Each row is a point. Each copy is the shape, with its points in the same order, turned, moved and blurred by noise. Say if it was mirrored as well.

Shape (6 x 3):
[[-17 -20  11]
 [-16 -42  30]
 [ 35  52 -32]
 [ -8  15 -71]
 [-10   3  42]
 [ 42  12  18]]
Copy 1 (6 x 3):
[[  1 -34   6]
 [  9 -50  38]
 [ 17  45 -44]
 [ 14 -24 -75]
 [-16  -6  33]
 [ 37  20  10]]
Copy 1 is: only turned
Copy 2, 6 rows:
[[-33 -29   0]
 [-50 -46   8]
 [ 57   9  11]
 [ 25   1 -53]
 [-26 -11  34]
 [ 20 -30  41]]
Copy 2 is: only turned
Copy 3:
[[-15  17  18]
 [  9  40  24]
 [ -8 -70 -23]
 [-52 -28 -51]
 [  2  -4  43]
 [ 27 -33  -2]]
Copy 3 is: mirrored

Shape (11 x 6):
[[-41 -17  51 -16  -8 -64]
 [ 10 -22  -2  -6  41  -5]
 [  3  36 -11  77 -12  69]
 [ 22  19  -4  -8  20 -59]
 [-83  -5 -38  22  14 -58]
 [ 38 -15  11 -49 -33  -2]
 [ 10 -20  27 -38  -2   5]
 [ -1 -13  -7  -5 -48  48]
 [  9  17  13  42  -4 -23]
 [ 20  28 -40 -18 -28   7]
 [-55  40 -13 -26 -37   4]]
Copy 1:
[[-34  23  76  -1 -31 -36]
 [ -4 -33  17   8  31  -8]
 [ 38   7 -18  49   5  95]
 [ 13  14   2   2   8 -54]
 [-79   3 -20  23 -47 -15]
 [ 39 -12  47 -57  -6  -3]
 [  8 -11  52 -34  16   2]
 [ 22 -19  27 -29 -17  65]
 [ 23  18  16  37 -10  -2]
 [ 29   5 -20 -37  -5  15]
 [-30  48  -1 -39 -22  38]]
Copy 1 is: only turned
Copy 2:
[[-58  35   8  25 -46 -27]
 [  9  29 -32  20  -8  34]
 [ 16 -29   7 -10 105  16]
 [ 31  30 -22  30 -27 -31]
 [-57 -17 -79  22  -8 -42]
 [ 25  20  24 -35 -46  19]
 [ -4  39   9 -19 -27  29]
 [ -2 -19  12 -57  14  32]
 [  5  -1  10  32  21 -17]
 [ 42  -6 -16 -43   1 -13]
 [-29   9 -21 -60  12 -44]]
Copy 2 is: mirrored

Shape, 15 rows:
[[ 19 -25 -13  23  12  42  30 -23 -70]
 [ 14  -3 -18 -57 -48 -54 -27  -7   6]
 [ 33  18  -3 -41 -24 -41 -62  20   2]
 [ 24 -34  -4   1 -39  29  44 -29  16]
 [ 25  52 -32 -48 -39 -19  -4  20  13]
 [ 46 -40 -31  31   2 -19   4 -37 -32]
 [-28  42  45 -77  17   8 -30  22  40]
 [ -1 -44   7  50   1  39  32 -28 -21]
 [ 66   6 -38  -8 -37 -21 -48   4  23]
 [-69  26 -14 -28  -9  11 -13  25  50]
 [ 42 -52 -47  -5  12  24   2 -11 -25]
 [-34  24  -9 -56 -17 -42 -26  16  24]
 [ 10   2 -23  -9 -41  10 -47 -40 -25]
 [ 24 -14 -32  10  28  17   9 -75 -18]
 [ -8  49  28  -6  28 -10  -2  10   6]]
Copy 1 (15 x 9):
[[ 44  13  -5  43  23  25  35  -3 -78]
 [-23 -25 -10 -50 -33  23 -30 -29  -7]
 [-28 -22   5 -20 -29 -11 -68  -3   4]
 [ 32  -2 -11  19 -26  71  33  12  -3]
 [-17  21 -19 -52 -39  -7 -22  16  -6]
 [ 49 -16 -25  33 -20  19  -4 -44 -44]
 [-41  37  41 -30  41   5 -19  28  62]
 [ 44   5   3  74  15  38  55  -8 -31]
 [  4 -22 -31  10 -56  19 -81   2  -7]
 [-57  44 -35   8  25   8  16  18  49]
 [ 43  -6 -42  33  23  45 -16  11 -63]
 [-40   4 -12 -44  -3 -11 -12  -6  33]
 [-30  19  -3  29 -24  41 -27 -27 -38]
 [ 54  39 -14  36   8  39 -16 -45 -30]
 [ 15  33  22   3  14 -39   3  -3  14]]
Copy 1 is: only turned
Copy 2, 15 rows:
[[ 45 -16 -30   8   8  49  -8 -12 -46]
 [-53  53  28  -4 -25 -54   5 -16 -27]
 [-30  77  35 -16 -28 -35 -20  24 -22]
 [-41 -11 -30  47  12  17 -21 -12 -40]
 [-67  70   3  -7 -35  -1  27  19 -37]
 [ 41  20 -28  39  -2 -16 -21 -23 -33]
 [-80  43  53 -41  26  18   9  46  32]
 [ 21 -38 -33  33   9  40 -35 -10  -6]
 [-29  92 -18  15 -27 -32 -39  12 -34]
 [-85   6 -18 -45 -19   0  11  30  45]
 [ 22  12 -45  -6  24  -6 -23  -4 -57]
 [-64  35  23 -30 -25 -35  22  18  16]
 [-18  51  -1 -18 -27   8 -36 -42 -21]
 [ 25  27 -37  16  40  19  -2 -50 -12]
 [-18  36  24   1  -5  29  25  42  29]]
Copy 2 is: mirrored

Shape:
[[-42  23 -27   4  15 -24 -14 -25  20 -41  -2 -23]
 [ 38 -12 -31 -27 -20  32 -34 -51  17 -38 -21 -46]
 [ 54  21   4 -45   2  -2  47  -2 -33  -8  68  23]
 [  7  -2 -38 -10  27  76 -62 -23  40  30 -31  11]
 [  9  27  -2  61  28 -20 -14  37  22 -68  35  58]
 [ 10  -9 -32  55   8  62 -55  44 -22   4  34 -35]
 [ 45   4 -37 -27 -63  -8 -39 -22  -2 -16   5   8]
 [ 16  26 -43  54  61  12 -31 -26   6 -12  21  27]
 [ 29  -3  21   8  -8  30 -20   4  53 -22 -40   3]
 [-27  18   5 -33 -56  33 -25  12 -27  59  45  -3]
 [-27  -2   5  12  50  -3 -62  43   1  -5  -3 -11]
 [ 18  -3 -40 -22  16  22  23  11  30  42  57   7]
 [ 24  -1  80 -41  -8 -24 -50 -15  51 -40  19   3]
 [-11 -24 -33   3 -43  -5  32  23 -32  25  48  11]
 [-40  38 -48  25  17  19 -52  15 -13 -53 -15   9]
 [ -8  19  -6  17   6  16 -17   1  10  52   9 -38]
 [  2  12 -24  20  14 -33  35   2 -52  18   2 -46]
 [ 54  19  15 -21  -3   9 -19  36  57  -7  -2  -4]]
Copy 1:
[[-51  10 -14   6 -32 -23  18 -25 -18 -40  11 -22]
 [ 45 -16  -3 -36 -30  -9   5 -56  23 -50   5 -59]
 [ 64   5  12 -31 -28  -7  13 -21 -60   3  63  59]
 [  7   5 -52 -46  -3  36 -47 -34  50  19 -17 -43]
 [-37 -62 -30  -6   1 -31 -61  15 -37 -38  35  54]
 [  5 -36   7 -26  20  31 -60   8 -35   5  51 -69]
 [ 63 -29 -22 -10 -84  -4 -11 -19 -18 -27  15 -34]
 [ -9 -19 -64  -2  23 -26 -43 -43 -10   2  30   4]
 [ 19 -37   2 -43 -14 -12 -29  -1  34 -23 -36  -5]
 [ 26  15  28 -35 -76  50 -24 -14 -57  48  10 -30]
 [-35  27  -4 -15   3 -10 -51  31  -7 -11  15 -21]
 [ 29  -3 -19 -31 -21  18   1  -7   0  55  72  27]
 [  5  25  47 -56 -82 -63 -55 -12  18 -38  -3  28]
 [ 27 -24  14  25 -51  41   9  16 -45  23  51   1]
 [-48  -2 -54 -16  -4  16 -39  -9 -43 -56   8 -35]
 [ -9   6   9 -22 -16   1   2  -6 -19  59   4 -35]
 [ 18  11   8  24  19 -22  52  12 -64   3  32 -34]
 [ 26 -21  -7 -74 -26 -28 -11  32  19  -6   5   8]]
Copy 1 is: mirrored
Copy 2, 18 rows:
[[-38   0  -2  11  43 -15 -24 -22  13 -26   0 -60]
 [ 13   1  11 -70  33   3 -51 -40 -14  17 -44 -58]
 [ 36  10  11 -61  20  10  17   6 -31 -13  79  25]
 [-18  25  16 -18  45  56 -44   2  26  63 -59 -13]
 [  1 -12  -2  49  15  28 -53  52   4 -75  31   4]
 [-27 -10 -25 -15   9  96 -34  49 -45  21 -14 -54]
 [-12 -11 -13 -62   3 -28 -64 -11 -28  15 -10   5]
 [  4  -3  -9  50  51  63 -51  -9 -13   5  11   0]
 [ 19  14  44 -14   0   9 -45  34  21   4 -42 -33]
 [-70  13  14 -57 -15   7   5  28 -33  65  40 -14]
 [-45  -6   0  16  67  27 -17  67  -1  10 -12 -43]
 [  2  -2 -20 -39   7  47  10   4  36  42  44   1]
 [  4 -25  79 -46  50 -41 -70  46  15  -9  22 -36]
 [-38 -31 -26 -33 -36  16  34   8 -29  11  36   4]
 [-64  35 -20  22  47  32 -39  11 -22 -31 -32 -31]
 [-22  13  -1   6   9  25  -7  14  -6  65  16 -57]
 [  7  -9 -36  13  26  -9  38  -2 -56  24  27 -50]
 [ 34  17  11 -39  15  -8 -49  62  28  20   5 -33]]
Copy 2 is: only turned
Copy 3, 18 rows:
[[-40  32 -47  18  13  -9 -19 -23  15 -24  19 -24]
 [  7   0 -16 -37 -47  38 -30 -29  -4 -38 -17 -29]
 [ 56  24   8 -32  21 -18  56 -14  -4 -51  48  49]
 [ 13  -8 -32  -4 -17  62 -63  11  34  20 -39  37]
 [ 23 -15 -52  56  52 -62 -48  16 -10 -61  38  32]
 [ 47 -47 -24  26  53  70 -41  19 -10  -8  31 -16]
 [ 24  11 -29 -45 -40  -2 -16   6 -56  -9  25   2]
 [ 39   8 -53  24  48  -5 -65 -40  14 -14   7  32]
 [ 18 -10  -9  28 -35  -5 -31  38  14 -37 -34  -1]
 [ 19  19  15   3 -15  60  26  30  -8  35  77  29]
 [-28  -5   1  18  64  11 -53  32  20  -7  15  -4]
 [ 55  -9 -38 -26  21   6  29   8  47  12  27  33]
 [-10  17  47  -3 -49 -42 -39  27  33 -62  40  -3]
 [ 30 -25 -20   0  22  -1  61   1 -32  29  53  14]
 [-37  11 -66  32  40  33 -47   0 -30 -29  12  11]
 [ 31  24  -9  23  21  39  -5  12  31  29  13 -19]
 [ 25  33  -3  10  62   2  41 -29 -20   7   3 -38]
 [ 40   7  -9 -16 -13 -13 -16  65  27 -43  -8   0]]
Copy 3 is: only turned
Copy 4 (18 x 12):
[[-35 -15 -34  29  13 -24  17 -43  16 -36 -18 -21]
 [ -9  27 -20 -44 -15  45   0 -43  27 -48 -28 -42]
 [ 62  21 -10 -11 -11   2  60   5  -3 -24  51  42]
 [-31  19 -20  -1 -24  58 -49 -23  52  40 -37   2]
 [ 41 -62  12  84  -4  -7  14  22  23 -38 -25  12]
 [-23 -22  -5  36 -26  70 -19  42 -12   9  22 -56]
 [  3  40 -35 -22 -40  20  -7  14  10 -75 -20   3]
 [ 19   3  -7  82  22  35 -21 -21  18  -2 -12   1]
 [ -1 -12  23 -19 -20   9  -3   5  72 -13 -46 -22]
 [-59  35  -7 -19 -64  -4   5  30 -18   2  46  26]
 [-14 -51 -18  19   1 -24 -38  11   3  24  -7 -31]
 [ -2   9 -39  10 -16  29  16   5  55   5  66  30]
 [ 33 -28  35 -38 -52 -57 -27 -40  37 -46  -8   0]
 [-35   3 -24  -1   5  17  37  56  -2 -44  54  32]
 [-28 -30 -40  55  -8  12   8  -6 -20  -5 -59 -23]
 [-43  27  -4  16  -8  -4 -11   9  30  15  34 -30]
 [-15  28 -24  11  55 -14  40  23  -8 -18  36 -38]
 [ 34  -6  -8 -15 -51 -10   5  15  74  -7  -5 -23]]
Copy 4 is: mirrored

Shape:
[[-29   7  13   6  15   2 -14 -55   1 -36   5 -62]
 [-16  68  10  16   9 -53 -14  71  26 -34  10 -18]
 [ 79  40  -7 -35 -15   9 -20   1  -4 -65  -1 -13]
 [-16  32 -32  31  39   6 -18  69 -10 -37 -18 -14]
 [-27 -38  -4 -14 -22   9  27 -14   6   1  -7  23]
 [ 16  37   8  75 -35  -9  40  46 -32 -15   1   3]
 [ 71  15 -36   0  31  71 -12 -21 -12  -7   3  15]
 [ 21  13  -2  38  37  18  33 -15   3  35   0   1]
 [-43  64 -14  -9 -14  27   0  28 -42  18  21  55]
 [-18  18  26  15  10 -72 -23 -18  17  -7 -57  19]
 [ -8  -6  58 -81   2  46   8   2  -6  23 -44  41]
 [-18 -46 -26 -20 -18 -31   1 -18 -32  36 -20 -19]
 [-13 -43   4  29  53 -32 -66  20  -2  24 -33 -28]
 [ 10  47 -12 -52  16  27  43 -26 -63 -15  12  48]
 [ -8 -52  19  -3 -26  -9  29  -1 -37  10  24  41]]
Copy 1, 15 rows:
[[-20   6   7  20  27   5 -30 -67  35 -16  15  -6]
 [-52 -23   3  59 -37 -19  28   7  61  49  -6  60]
 [ -4  15  85 -15 -53 -33  27 -27  25  21  -7 -12]
 [-15  -8  19  79 -49  23 -19  25  44  24 -12  11]
 [ 11 -18 -44   4 -13  10  18 -20 -37  -5 -16 -20]
 [-26  29   0  45 -61  12 -19  -4 -37  34 -29  68]
 [ 14  34  60  11 -65   0 -10  10 -21 -20  40 -52]
 [-49  15  -3  37 -32  22 -14   2 -51   1  41 -13]
 [ 19  42 -61  25 -62 -11  -5  18  14  66  25  -3]
 [-25 -10   1  22  54  34  53   2   9  40   3  26]
 [  0 -23 -39 -86 -27  25  10  25   2  30   8 -48]
 [ 11 -32 -21  24  37 -27 -17  -5 -46  20 -22 -31]
 [-12 -46  14  53  50  14 -22  64  11 -17   7   2]
 [-15  68 -24 -14 -51 -13   6 -15  -6  59   3 -70]
 [  6  17 -56   0 -11 -22   9   8 -49 -11 -43 -12]]
Copy 1 is: only turned
Copy 2 (15 x 12):
[[ 10   0   6 -39  53 -10 -52 -22  34  15  47 -34]
 [-24  35 -11 -54  17 -48   5  33  -2 -91   2 -15]
 [ 27  48 -54   1 -33  31 -46 -10   2 -32   5  16]
 [ -5  -1 -47 -51  13 -28  54  19 -22 -33  23 -18]
 [-25  -8  70   4   2   8   1 -15  13  17  11  32]
 [ 27  31  15  20   0 -70  20  63 -15 -26  24  25]
 [ 16 -18 -60  30 -25  26  -1   0  42  31  -6  25]
 [  3 -17  -1   1   4 -37   8  31  61  24  -7  28]
 [-47 -51   3  19  15  19  15  58 -28 -36  13  29]
 [ 23   0  45 -71  41 -29 -20  -6  -7 -18 -53  16]
 [ -7  -5  58   4  -2 105   3  17  20  -3 -39  -1]
 [-28  -9  63 -54 -13  -3 -23   5 -13  56  22  20]
 [  1 -28  18 -80 -21 -35  16 -15   9  33 -35 -60]
 [ 18 -37  -5   7   0  67 -19  43   9 -17  32  74]
 [  5 -29  85   7 -34  -5 -12  -3   5   0  24  35]]
Copy 2 is: only turned

Shape (15 x 12):
[[ -9  23   1  12 -23  21  -5 -30 -14  30 -35 -22]
 [  2  32   0 -49   4 -35  14 -43 -61  24   4  35]
 [ 16  -8  15  -8  17   3 -13 -13  -4  46 -14  29]
 [ -3 -14  -2  18 -43 -41  19  -9 -36  51 -17   3]
 [-19  20  -2 -12 -34  10 -48 -23  25  45  -4 -52]
 [-41  21  47   3 -32  17   3 -18  40  61  10  -4]
 [-19  10 -26 -24  27 -41  16  55 -70 -47  50  60]
 [-51 -30 -40 -33  72 -42  52  21 -36 -25  25  16]
 [  4  34 -11  43 -25  24 -20 -59  26  40 -14  20]
 [  1   7  19   2  -6  35 -12  -6 -51  56 -21   3]
 [ 16   7  30 -16 -22   3  15 -17  -4 -16 -34   9]
 [ 22 -16 -14 -32  27 -55   0  23 -29   5  11  29]
 [-36 -72 -76 -76  13   3  64  41  -8 -21  92  15]
 [ 19  36   8  20  -5  36  31 -16  44  43  46 -60]
 [-13 -32  26  14  -9   7 -11 -46 -11  13  44 -25]]
Copy 1, 15 rows:
[[   2   37  -10   -3  -31   25  -16  -31  -39    7  -20   25]
 [  37  -26   -7  -40   17    8   34    2  -33    2  -35   73]
 [  20   -6    6   15   22   31  -12  -11  -16   40  -19   21]
 [  32   -5   -7    5  -43  -18    7    2  -27   30  -63    7]
 [   2   40   17  -29  -24  -11  -62  -49  -13   11    3   14]
 [   2   42   59  -14  -39   14   -1  -21   11   45    6   12]
 [  24  -65    0  -18   27    6   23  110  -41  -46    1   16]
 [  -8  -88  -40  -42   15   14   43   52   -6  -15   17  -23]
 [  -2   37    0   44  -34    6  -18  -32  -32   39   14   60]
 [  23   26    0  -17   -6   49  -18    2  -54   41  -37   18]
 [  33    8    7   19  -10   42   11  -23  -11  -30  -24   18]
 [  36  -50  -16   -1   42   -8    0   33   -8   -7  -26    8]
 [  56 -105  -35  -65  -38   25  -14   80   39   -9   61  -20]
 [  41   81  -15   -9  -24    0   -6  -11   10   35   57   -7]
 [  48  -11   22  -13  -27    2   -5  -32  -52   24   33  -13]]
Copy 1 is: only turned
Copy 2, 15 rows:
[[ 14  24 -15  19 -25  17   3 -39 -13  50 -31 -43]
 [  5  28  12  -1   7  14  30  15  -7  80 -64  39]
 [ 50   2   5 -13   4  -2 -15 -19  10  66 -13  -2]
 [ 11  -6   1  16 -29 -47  22  10  -4  49 -39 -30]
 [ 36   4 -48  24 -57  49   9  -8  15  50  -2 -48]
 [ 18  37 -11   1 -39  13  14 -24  61  67  21 -48]
 [-46  22  22   9  47  -9 -28  65  -6   1 -13  70]
 [-55 -43  12 -16  65  12  13  16  29 -10 -28  45]
 [ 44  29 -40  49 -27  -4 -11 -65  11  70 -10 -12]
 [ 22  22  10   0   9   9  -7 -12 -31  78  -9 -44]
 [ 25  35  23 -17 -40   3   2 -32  -6  17 -27   6]
 [ 25 -20   7 -14  20 -10  -9  44   4  20 -38  40]
 [-58 -42 -48 -47  38  -4  54  42   1 -25  55  67]
 [ 55  50 -48  26   7  21  53 -29  37   1  24 -52]
 [ 27 -14  20  44 -17  22  43 -11   8  38  32  -7]]
Copy 2 is: mirrored
